Each wall is flat, endless, passes through zero and stands at right angles to its row. A trip goes straight from one point to another. Which walls does it cross, in order?

Walls:
(1): [0.23 0.07]
(2): [-0.39  0.26]
(3): [-0.13 -0.10]
(4): [-0.40 -0.15]
(5): [0.24 0.47]
(6): [-0.36 -0.45]
(7): [0.16 0.28]
Trips:
[0.05 0.28] to [-0.19  0.07] => 1, 4, 3, 6, 7, 5
[-0.01 -0.09] to [ 0.46 -0.38] => 1, 4, 3
[0.05 0.35] to [0.43 0.06] => 2
[-0.33 -0.09] to [-0.18  0.03] => none
[-0.16  0.00] to [-0.06 -0.22] => 2

Walls:
(1): [ 0.41  0.02  0.49  0.20  0.22 -0.10  0.03  0.11  0.21 -0.11  0.48]
(2): [-0.36  0.21  0.21 -0.10 -0.06  0.35  0.07  0.26  0.09 -0.08  0.28]
(3): [-0.42 -0.36 -0.50 -0.22  0.16  0.08 -0.15  0.01 -0.09  0.18  0.23]
(4): [-0.09  0.06  0.18 -0.07 -0.23 -0.11  0.16  0.24  0.34 -0.02  0.27]
(5): [-0.26 -0.18 -0.14  0.35 -0.42  0.07 -0.18  0.09 -0.47 -0.33  0.00]
Trips:
[ 0.08 -0.09 -0.24 -0.31 -0.02  0.16  0.17 -0.02  0.02  0.20  0.43] to [ 0.08  0.10  0.44  0.01  0.19  0.17 -0.16 -0.22 -0.46 -0.02  0.41] => 4, 5, 3
[-0.13  0.07 -0.36  0.06 -0.61 -0.01 -0.35 -0.03 -0.58  0.01 -0.08] to [ 0.06  0.22 -0.20 -0.07 -0.14  0.15 -0.36  0.14 -0.36 -0.21 -0.56] => 3
[-0.25  0.24  0.33  0.49 -0.04 -0.41  0.05 -0.02  0.13 -0.27  0.51] to [ 0.82 -0.26  0.30  0.35  0.02  0.02 -0.22  0.11  0.47 -0.30 -0.28] => 2, 5
